Every row gives one point. Each copy is the shape, with its points in the same order, turned, moved and blurred by noise. Say if it was mirrored as well.
In the rows, zero is written as 128.

Shape, 6 rows:
[[199 158]
 [166 191]
 [136 138]
 [141 118]
 [135 145]
 [ 83  74]]
Copy 1 (6 x 2):
[[145 204]
 [ 95 191]
 [147 134]
 [161 137]
 [139 143]
 [196  75]]
Copy 1 is: only turned
Copy 2:
[[113 181]
 [ 70 164]
 [115 119]
 [129 120]
 [102 117]
 [164  52]]
Copy 2 is: only turned

Shape (6 x 3):
[[ 75 169 149]
 [149 115  96]
 [105 106 168]
 [117  88 151]
 [ 78 141 229]
 [142 151 120]]
Copy 1 (6 x 3):
[[ 73  96  92]
 [166 134 116]
 [109  89 153]
 [135  90 151]
 [ 34  79 162]
 [122 150 109]]
Copy 1 is: only turned
Copy 2:
[[182 161 116]
 [104  92 124]
 [119 163 143]
 [ 94 155 142]
 [173 233 163]
 [135 105 145]]
Copy 2 is: only turned
Copy 3 (6 x 3):
[[182 120  82]
 [ 99 125 145]
 [141  61 108]
 [116  72 118]
 [215  44  80]
 [138 129 142]]
Copy 3 is: mirrored

Shape:
[[142  89  61 100]
 [155 175 121 181]
 [193 116 178 138]
 [165 164 128 159]
 [118  84  97 137]
 [191 176 192 130]
 [152 161 166 113]
 [171 129 120 172]]
Copy 1 (8 x 4):
[[103 169  71 104]
 [ 77  76 161 127]
 [163  58 124  96]
 [ 99  82 154 114]
 [114 135  75 148]
 [159  60 188  89]
 [152 102 169 115]
 [ 94  73 116 114]]
Copy 1 is: mirrored
Copy 2 (8 x 4):
[[162 122  74 101]
 [112 152 194  83]
 [150  68 197 120]
 [112 125 187  85]
 [164 144 124 139]
 [ 90  66 216 104]
 [ 90  85 174 118]
 [150 130 185  89]]
Copy 2 is: only turned
Copy 3, 8 rows:
[[134 116 150  55]
 [114  85  75 159]
 [192 140 101 162]
 [132 100  80 145]
 [123 122 172 109]
 [168 155  46 174]
 [136 163  77 144]
 [150  85 112 148]]
Copy 3 is: only turned
Copy 4, 8 rows:
[[115  58 114 100]
 [ 98 190 107  73]
 [ 67 167  79 164]
 [ 99 175  93  96]
 [105  94 152 116]
 [104 208  55 153]
 [129 175  85 143]
 [ 74 153 108  95]]
Copy 4 is: only turned

Shape, 14 rows:
[[175 140 110  68  94 142 128 148]
 [127 115  75 119 162 141  73 127]
 [116  67 149  91 147 133  76 117]
 [ 92 116 131 125  38  95 149 158]
 [165  59 127 116 141 157 113 145]
 [112 101 127 135  94  92 159 131]
 [160  89 109 100 143 200  63 137]
 [177 170 139 200 102  69 122 208]
 [ 76  98 158 136  44  91 128 154]
 [ 91 143 156 111 100 155 161 143]
 [106 114 157 168  54  85 143  89]
 [167 100 145  72 130 166  57 124]
 [138  60 107 200 128  77  75 150]
 [153  83 103  81 214 129  64 134]]
Copy 1:
[[106 152  78 172 113 127 165 120]
 [171 183 140 124 126  84 153 122]
 [112 168 146 137 127  44 100 103]
 [ 64 104 101  66 115 146 124 137]
 [147 145  88 148 128  73 101  98]
 [ 93 134 117  94 151 140  91 129]
 [168 158 125 171  86  57 139  94]
 [140  49  70 103 207 131 176 181]
 [ 54  93 117  52 113 116 107 135]
 [ 80 118 135 145  99 139  98 164]
 [ 75  79 155  80 164 152 100 100]
 [119 154 129 182 106  54 146  84]
 [171 116 116  50 179  61 119 110]
 [166 213 113 154 150  34 128 122]]
Copy 1 is: mirrored
Copy 2, 14 rows:
[[164 111  89 135 112 134  78 142]
 [ 64 105 150 131  90 106  96 120]
 [ 73 152 153  90 126 115  69 162]
 [111 112  48  87 168 179 137 149]
 [101 176 136 127  91 153  66 133]
 [101 150  75  95 135 152 145 134]
 [102 117 170 121  78 147  41 129]
 [136 133 120 196 184 189 193 102]
 [ 87 122  75  71 185 185 144 162]
 [131 125  89  66 158 150 104  91]
 [113 138  95  55 139 177 191 161]
 [124 124 173 112 112 123  53 169]
 [ 33 164 137 155 117 173 163 154]
 [ 70 157 166 157 105  67  60 136]]
Copy 2 is: mirrored
Copy 3, 14 rows:
[[ 95 162 127  77 162  97 169 161]
 [150 146 162 133  97  50 148 145]
 [118 110 160 151  87 105 197 133]
 [ 32 112 153 144 195  97 120 127]
 [143 102 130 117 136  79 204 113]
 [ 76  80 131 138 158  98 117 130]
 [152 163 159 112 114  68 213 107]
 [150 131  96 181 246 103  98 160]
 [ 34 100 162 181 181 114 130 116]
 [ 91 119 177 102 162 143 119 105]
 [ 47 103 100 173 150 120  98  93]
 [129 168 141 125 106 109 220 134]
 [141  85 112 219 150  39 147 127]
 [184 117 158 130  72  73 197 182]]
Copy 3 is: mirrored
Copy 4:
[[172  99 127  73 108  78 183 128]
 [178 108 108 146 133 130 115 164]
 [152 151 143  98 169  99 100 182]
 [114 168 182  65  73 144 167 131]
 [187 106 172  98 144  89  91 141]
 [112 137 186  95 115 142 143 124]
 [195  89 108 104 130  71  84 173]
 [175 170 143 123  70 125 140  12]
 [ 98 198 187  65  76 135 134 135]
 [ 98 121 133  40 104 136 123 117]
 [ 57 162 195 116  97 109 145 112]
 [175 119 116  89 148  43 115 173]
 [172 180 189 179 119 134  90 123]
 [215 122 107 136 202 116 104 159]]
Copy 4 is: only turned

Shape, 15 rows:
[[138 129 145 140 112  96 147  88 136]
 [139 115 143 132 151 137  96 160 120]
 [ 73 125  99 117 117 141 106 170 133]
 [104  97 133 148 128 123 141 102 167]
 [137 123 126 135 131 123 148  88 123]
 [140 109  57 141 119 140 145 159 138]
 [132 130 149 126 104 142 111 119 146]
 [139 112 143  97 118 130 115 130 151]
 [ 94  94 145 123 138 128  96  95 138]
 [101 107 145 111 112 127 141  96 129]
 [136 118 137 160 112 145 140 109 128]
 [133 108 128 138 111 109 126 112 136]
 [104 135 142 132 162 141 132  94 151]
 [ 95 134 141  97 109 126 122 249 130]
 [137 128 120 133 118 111  78 107 150]]
Copy 1 (15 x 9):
[[158 119 151 178 124 123 140 160 116]
 [125 132  70 124 131 113 142 135 126]
 [ 83 160 106 116 133 159  97 133 133]
 [136  91 128 167 123 163 118 143 128]
 [147 118 145 156 115 138 161 145 110]
 [108 142 132 129  75 136 120  80 134]
 [157 131 114 127 119 137 117 165 122]
 [131 114 111 122 106 119 120 172 130]
 [121 112  98 154 130 167 145 178 135]
 [124 115 135 152 121 154 135 177 102]
 [164 128 118 151 110 148 135 133 100]
 [137 129 125 164 107 131 128 152 129]
 [142  98 129 130 156 161 152 148 129]
 [ 69 164  85 100 150  88  54 127 105]
 [151 141 111 149 113 134 136 163 170]]
Copy 1 is: mirrored
Copy 2 (15 x 9):
[[106 123 130 141 120 132 113 170 163]
 [151 143 138 116 122 123  98  89 129]
 [136 139 140  87 131  96 174  81 156]
 [ 99 118 154 105 134 104 104 137 187]
 [ 92 126 119 119 112 143 108 148 153]
 [ 87 109 176 110 108 145 158  80 132]
 [131 128 126 124 162 145 117 126 161]
 [149 135 145 104 135 153 114 122 168]
 [135 117 116  77 136 104  99 136 167]
 [122 121 111 101 123 132 122 141 191]
 [ 95 115 121 135 136 129 103 113 157]
 [124 105 139 124 122 129 116 138 158]
 [ 96 160 125  87 138 116  96 135 166]
 [191 177 156 145 114 109 179  46 169]
 [141 115 147 101 157 127 122 148 123]]
Copy 2 is: mirrored
Copy 3:
[[142  91 109 124 115 103 154 131 143]
 [132 141 149 165 127 135  97 121 106]
 [112 180 131 105 101 170 102 122 123]
 [165 120 126 111  85 129 157 108 117]
 [135 119 114 130 120 104 165 136 119]
 [104 193 152 138  93 122 161 104 150]
 [133 111 136 125 141 154 137 111 128]
 [110 107 151 123 122 138 128 104 114]
 [141 113 105 126 102 151 132 117  80]
 [130 113 107  94 118 120 143 115 101]
 [157 136 122 132 140 119 156 113 131]
 [131 116 115 133 109 120 144 105 132]
 [158 117 138 117 108 138 151 158  93]
 [106 174 180 101 116 141  30 108 152]
 [117 104 116 157 107 166 143 121 131]]
Copy 3 is: mirrored
Copy 4 (15 x 9):
[[149 106 110 100 108 136 136 102 102]
 [113 151 146 140 139 154 129 155 141]
 [110 130 131 187 187 121 151 122 125]
 [156 110 126 134 126 146 179  95 136]
 [153 102 110 124 102 126 136 126 125]
 [114 154  67 164 141 107 145 114 164]
 [153 130 147 117 153 127 131 118 127]
 [129 114 140 117 156 140 120 116 150]
 [157  91 143 139 149 166 163 137 127]
 [141  78 136 124 138 120 155 118 123]
 [155 135 126 117 116 111 158 125 125]
 [138 120 109 112 136 142 146 118 123]
 [168 104 153 164 110 141 141 115 130]
 [ 35 162 166 165 189 115 128 106 124]
 [166 134 114 124 162 167 126 123 119]]
Copy 4 is: only turned

Shape, 15 rows:
[[146  92 134 111  38  92 118 168  89 146  74]
 [133 149 180 147  67 160 191  77 129 132 127]
 [106 131 144  95 199 143  74 157 120 148  82]
 [ 82 128 159 130 136 181 118  82 129 128 129]
 [123 119 119 132 100 137 126 183  62 168  98]
 [167 129 132 150  84 167 144 150 196 172 113]
 [172 171 144  97 153 177  93 102 153  95 181]
 [137 145 135  69 146 132 157 113 104 114  93]
 [ 83  88 137  74  98 113 134 116 119 150 197]
 [151 119 121  91  68 137 119  95  77 184 110]
 [ 98 166 110  96 124  84 115 127 141  97 116]
 [137 189 158  97 220  52  98 144 153  88 148]
 [107  89  74 144 153 124 135  96 171 115 172]
 [139 106 129  75 109 137 138 126  92  82  68]
 [134 104 138 117 167 126  98  85 124 131 159]]
Copy 1 (15 x 11):
[[111  88 134 113 184 119 208 117 116 192 175]
 [151 111 145 136 136 102  75 113 181 132 218]
 [127 176 162 183  68 142 178 119  77 176 110]
 [149 177 134 157 103 120  97 120 169 150 129]
 [109 133 141 139 139 148 227 109 153 153 171]
 [147  85 191 119 110  70 154 132 152 104 144]
 [182 132 123 157  84 136  94  66  93  86 117]
 [100 145 117 170 111 107 130  82  91 145 178]
 [158 138  33 129 104  98 153 138 151 151 152]
 [161 160 126 135 180  96 187 100 130 148 193]
 [101 116 105 183 141 134 126 147  80 136 131]
 [122 122 113 175  63 192 105 150   7 122 134]
 [ 99 158  96 104 100 101 109 155 126  86  95]
 [ 81 138 123 139 143 112 136  58  95 185 164]
 [151 184 107 110  92 133 117 118 103 130 134]]
Copy 1 is: only turned
Copy 2 (15 x 11):
[[111  67 137 185 134 149 164 178 186  90 114]
 [186 142 172 116  90 150 163 155 146 155  44]
 [111 140  96 114 113 169 119  59 147 102 184]
 [167 158 118 105  87 169  93 113 118 129  96]
 [130 105  92 157 126 136 186 127 153  62 123]
 [174  64 157  80 131 106 153 121 150 163 116]
 [189 142 197 144  77 136 103  48  92 146 146]
 [113 168 177 124 105 174 146 121 131  99 147]
 [ 90 134 143 167 120 103  79 128  90 112  70]
 [147 129 162 147  94 106 127 146 189  58  97]
 [125 139 165 152 181 189 115  89 128 118 117]
 [ 96 179 168 178 162 177 127  20 114 185 186]
 [165 154 142 124 180 110  82 133  73 142 131]
 [129 136 173 142 102 191 139 161 131  87 158]
 [155 176 133 147 107 115  84 100 121 139 151]]
Copy 2 is: only turned

Shape (15 x 12):
[[135  85 118 153 132 110 164 151 107 192  87 170]
 [ 98  66  82 182 116 111 204 118 126 168 157 162]
 [163 115 190 192 136 127  99 131  80  90 144 138]
 [ 84 116  79 157 101 134 134 168 104 105 107 144]
 [122 127 181 187  97 111  95  98 127  97 165 128]
 [184 126  82 137 115  94  90 145 147  94 148 142]
 [133  95 180 179 116 153 108 172 196 118 117  69]
 [115  66 126 120 123 118  93 131 166 118 177 151]
 [192 184 116 147  86  96  78  99 115 147 105 242]
 [152  87 149 123 121 150 164  70 152 184  51 119]
 [139 167 126 104 102 128 209 160 143 142 180 140]
 [185  81 187 106 146 165 108  73 161 119 137 101]
 [171 186 161 137 149 197 115  68 167  98 148 149]
 [147 197  87 100 154 102  76 111 194 159  72 138]
 [186 119  98  96 123 182  99  95 102 153 200 127]]
Copy 1:
[[128 123 160 114 149  93 120  63 149 174 223 148]
 [146 123 159 113 184 112 117  60  84 216 171 194]
 [100 101 175 167 115 149 107 172 139 110 161 169]
 [ 95 134 112 111 117 140 151  57  98 138 157 168]
 [113 137 139 201 139 137 136 169 126 142 130 183]
 [115  99 140  96 119 102 209 151 137 141 131 165]
 [ 77 126 133 176 103 142 138 152 123 206 135  74]
 [150 136 179 149 146 134 189 108 134 167 103 138]
 [ 95 170 159 124 127  43 193 141 198 109 196 233]
 [ 96 168 148 139 212  63 118 115 133 164 208  80]
 [121  94 142 151 116  14 130  80  81 168 120 165]
 [114 141 197 162 181  90 139 184 128 131 125  70]
 [ 74 187 171 135 134  46 111 189 128 116  89 145]
 [121 182  75  85 127  37 176 137 202 140 136 117]
 [169 157 206 111 123  62 168 160  69 105 139 137]]
Copy 1 is: mirrored
Copy 2 (15 x 12):
[[ 99 142 211 104 153 118 143 124 148  80  61 124]
 [114 173 200  77 153 130 105 110 130 137  96 199]
 [ 93 174  71 127  98  66 120 123 134  86  38 106]
 [127 187 133 109 148 163 102 151 180 112 101 125]
 [ 94 144  71 146 115  65  90 121 155 157  64 132]
 [122 125  94 154 145  87 121 182 158  76 136 148]
 [137 138  81 201 192 124 106  67 155 109  33 124]
 [124 117 133 175 110 123  68 149 146 109  79 191]
 [ 16 118 147 137 106  49 157 182 211  82 139 108]
 [110 159 221 197 154 112 145  78 124 128  92  93]
 [158 122 142 107  99 116 156  68 202 105 142 168]
 [124 134 129 242 100  78 128  90  92  96  75 128]
 [ 57 150  81 210  80 107 180  72 138 117 133 133]
 [ 83  60 131 192 156 147 178 163 161 124 147  83]
 [149 170 132 200  72  81 190 157 142 115  99 191]]
Copy 2 is: only turned
Copy 3:
[[106 158  88 165  82 145 131 129  88 108 105 144]
 [178 177 123 197 112 182  98 107 105  95 104 145]
 [108 131 179 152 148  82 169  53  77 147 141 148]
 [100 137 102 129 162 151  76  66 100 104  96 142]
 [119 126 187 162 182 112 125  62  98 177 174 143]
 [121 154  99 143 226  95 144 111 142 150 130 181]
 [112  76 132 196 130  68  92  62 157 195 124 122]
 [113 124 122 192 174 148 145  91 168 124 159 148]
 [ 79 157 121 131 195 101 136 174  36 129 176 214]
 [121 153  87 154  58  88  90 145 119 129 193 110]
 [184  75 136 129 177 144 113 164  99 113 103 113]
 [126 122 144 163 136  54 149 112 178 133 222 123]
 [134  88 200  97 162  57 107 134 134 127 203 186]
 [ 79 137  88  75 162 110  83 180 167 180 150 194]
 [115 154 173 135 207  78 141 165 157  70 155 118]]
Copy 3 is: mirrored
Copy 4 (15 x 12):
[[ 94  95 176 142 113 165 116 142 113 149  76 133]
 [164 136 191  93  66 182  83 134 142 155 103 135]
 [122  78 177 188 138 138 124 123 201  74 171 160]
 [154 103 115 163 130 169  69 158 146 168 134 126]
 [158 117 156 164 140 125  92 125 176  44 172 134]
 [161  72 112 135 149 138 143 186 119 104 166 172]
 [159 108  95 187 124 195 147 131 176  41 100  93]
 [163 144 111 116 160 178 124 116 134  85 132 179]
 [105  30 171 125 183  69  73 167  73  86 148 152]
 [115 119 130 145 103  88 138 100 139 106  27 116]
 [154 115 164  75 164 148 156 159 155 146 151  57]
 [149 107 111 146 148 103 193  69 182  56  91 156]
 [192  53 140 131 171  77 146  61 150  69 151 103]
 [146  85  85 167 160  87 150 131  21 109 132  99]
 [115  71  88  62 134 120 161  90 165 121 175 159]]
Copy 4 is: mirrored

Shape:
[[130 123 119 129 121 182 133 152 123 107 122 143]
 [124 126 120 143 163 132 122 112 129 105 119 148]
 [113 127 115 143 129 132 146 118 107 105 129 142]
 [108 136 125 118 119 179 123 119 136 111 126 138]
 [113 115 249 127 148 152 146 125 128 106 120 137]
 [148 106 153 115 122 131 107 113 111 125 120 141]
 [125 115 149  91 117 135 137 130 121 101 160  95]
 [110 128 114 145 117 135 145 137 156 103 164 140]
 [119 144 118 134 130 131 120 139 123 111 119 150]
 [114 129 118  91 134 127 116 128 111  99 119 148]
 [127 119 116 129 127 127 118 127 122 165 133 145]
 [143 136 144 141 121 150  79 131 106 100 130 107]
 [212 140 136 120 126 142 137 118 118 102 124 147]
 [113 136 138 126 112 126 132 116 127 135 136 129]
 [137 139 115 124 116 128 144 122 121 156 206 139]
 [158 143 137 144 147 143 137 129 131 139 121 136]]
Copy 1:
[[152 105 123 134 100 164 138 113 112 144 136 159]
 [146 120 136 145 124 146 134  88 160 123  98 135]
 [140 113 127 148 135 154 120  94 114 126 102 131]
 [141 101 118 133 105 152 138 133 121 147 100 158]
 [150 137 206 144 112 206 112 180 155 120 109 129]
 [164 145 135 125 115 143 131 136 135 118 119 108]
 [131 144 123 114 144 167 132 158 103  98 112 155]
 [107 110 151 116 137 137 123  97 111 129 113 167]
 [137 120 126 121 124 160 131  93 139 143 111 125]
 [137 145 107 132 109 161 152 110 127 126  94 128]
 [135 121 127 138 136 115 148 122 132 148 133 114]
 [180 105 117  85 131 168 128 125 134 115 120 129]
 [200 180 134 122 120 146 109  99 119 147 129 151]
 [127 121 136 129 141 142 122 130 121 143 109 124]
 [140 133 148 123 183 111 154 122  83 149 119 141]
 [163 137 142 139 142 141 118 113 149 154 135 146]]
Copy 1 is: mirrored
Copy 2:
[[100 126 149 152 155 132 105 140 117 122 133 115]
 [134  99 127 103 151 129 134 139 106 143 116 120]
 [117 116 157 103 135 137 128 121 116 125 114 116]
 [106 129 139 134 162 104 119 140 140 119 119 109]
 [149 178 159  98 172 123 140 140 138 194 175  68]
 [127 139 116 103 135 147 134 149 138 136 155 129]
 [142 134 145 139 132 124 147 101 152 113 168 102]
 [154 139 150 141 154 125 127 105 109 107 101 120]
 [113 119 128 126 153 149 131 124 120 134 104 114]
 [101 115 121 119 150 141 164 126 125 117 133 110]
 [124 132 132 128 125 140 140 138 139 145 109 161]
 [131 108 111 118 162 156  95 123 161 132 151 117]
 [145 124 115 132 109 172 109 183 115 112 146  87]
 [131 145 139 116 129 129 136 118 148 133 111 121]
 [171 134 170 148 120 150 151 137 159 102 103 147]
 [142 120 130 134 123 144 114 155 125 158 114 112]]
Copy 2 is: only turned
Copy 3 (16 x 12):
[[157 157 143 137 146 122 117 143 128 157 138 100]
 [129 143 187 127 142 132 129 134 137 109 125 126]
 [155 127 159 116 145 120 121 137 119 120 140 140]
 [143 164 140 122 158 101 111 120 146 142 129 110]
 [131 134 116 132 170 102 145 185 195  70 166  83]
 [108 127 124 137 152 127 147 139 120 105 133 118]
 [153  91 108 154 171 107 125 142 149 121 107 121]
 [158 146 138 121 139 136  98 155 143 134  95 155]
 [135 151 159 141 126 114 124 135 118 120 132 138]
 [120 119 154 151 143  98 109 125 116 112 116 118]
 [115 137 131 130 126 151 124 112 129 125 142 150]
 [140 159 135 149 165  95 177 124 133 130 128 140]
 [159 148 123 132 117 134 169 142  95 101  98  83]
 [132 125 124 115 131 119 120 123 141 115 130 140]
 [171 128  92 133 135 171 100 103 134 111 108 159]
 [144 148 141 122 111 140 149 128 144 116 133 108]]
Copy 3 is: only turned

Shape (15 x 12):
[[100 138 139 125 164 104 110 147 118 121  93  74]
 [160 100  78 141 100 140 162 108 171 118 126 109]
 [ 58 117 104 192 133 117 171  87  59  65 129 123]
 [ 69 117 108 145 152  88 189 164  72 117 144 107]
 [118 121 152 134 102 106 146 137  98 114 149 118]
 [106  84 153 123 162 151  99 114 139 148 129 120]
 [ 80 146  83 130 145  71  78 141  92 108 179 112]
 [105 134  72 134 140 146 146  85  56 140 185  90]
 [101 184  75  64  17 126 167 134 136 108 164 137]
 [184 113 133 131 162 155 121 151 140 182 107 145]
 [126 171 163 165 157  74 193 132 133 144 124 148]
 [ 96 127 103 120 138 127 129 128 109 106 191  77]
 [199 107 117 141 148 160 125 102 123 103 128 124]
 [145  64 152  88 174 107 140 105 148 123  74 123]
 [179 112 112 155  88 104  91  90 127 138 124 104]]
Copy 1:
[[130 143 139 115 123 100  86  92  98 138 130  94]
 [124 117 134 161  86 154 122 172 165 166 121 159]
 [153 121  88 142 145 103 137 113 108 249 194 110]
 [130 110 145 124 145 150 150 106  67 212 162  79]
 [141 109 128  84 135 134 149 104 126 182 130 132]
 [145 149 131 136 154  95 129 123 153 141  79  90]
 [172 110 161 137  98  89 183  72 101 136 177  89]
 [161  78 158 191 166 123 154  84 118 181 155 141]
 [153 130 124 122  94 174 208 123  80 141 135 233]
 [ 99 101 115 134 145 159 111 140 168  87  85  87]
 [ 73 128 133  73 170 149 133 146 122 145 184 105]
 [158  98 175 147 125  91 152 111 101 171 131 136]
 [160  73 113 141 125 127  93 157 182 137 121 127]
 [171 174 136 116 145 153  74 161 160 143 103  77]
 [143 114 130 130  91 132 117  95 212 141 143 142]]
Copy 1 is: only turned
Copy 2:
[[135 109 165 148 126 118 156 139 133 144  61  98]
 [122 121 191 152 174 153 100 141 131  85 140 167]
 [ 58 127 169 231  57 144 133 123  93 147 123 132]
 [138 108 131 199  74 154 112 164  97 136 124  77]
 [127 159 126 178 135 115 138 145 121 129 134 110]
 [144 121 152 120 109 121 159  95 158 115 115 136]
 [ 85 120 106 156 125 198 158 138 155 154  86  74]
 [ 62 144 178 139  90 166 104 141 156 144 163  83]
 [ 85 156  94 157 206 149  17 142 116 163 137 133]
 [167 137 164  63 133 129 158 154 112  81 119 143]
 [106 127 121 152 115  97 127 154  65  53  92  88]
 [106 128 155 163 134 166 124 111 152 146 138  75]
 [119 177 212 116 143 153 151 126 116  90 130 156]
 [186 150 172 142 108 126 135 120 165  71  63 159]
 [ 82 156 163 136 178 132 171 175 165 103 127 163]]
Copy 2 is: only turned
Copy 3:
[[153 129 144 164  99 116  80 167 125 158 135 114]
 [106 117 152 127  81 119 119  77 163  83 132 162]
 [ 85  89  96 164  61  82 135 207 123 114 167 211]
 [102 143 106 164  90  92 120 217 146 110  82 172]
 [136 104 117 136 112  98 146 171 121  98 118 132]
 [138 112  80 166 147 103 101 104 144 142 157 131]
 [ 81 133 103 126 117 138 119 216 147 143 157 100]
 [ 97 142 118 133 148 119 100 200 145  69 190 180]
 [ 97 202 147  77 107 143 195 134  60  48 124 144]
 [142 124 147 133 173 106 117  87 196 154 112 156]
 [109 130 161 121 115  13 122 159 138 148  98 139]
 [125 134  94 121 112 131  96 182 149  75 160 127]
 [137  73 142  98 136 117 100 107 166 112 150 177]
 [121  75 117 160 131 116  61  83 106 147  87 138]
 [111  73 176 136 125 130 150 109 155 105 168 105]]
Copy 3 is: mirrored
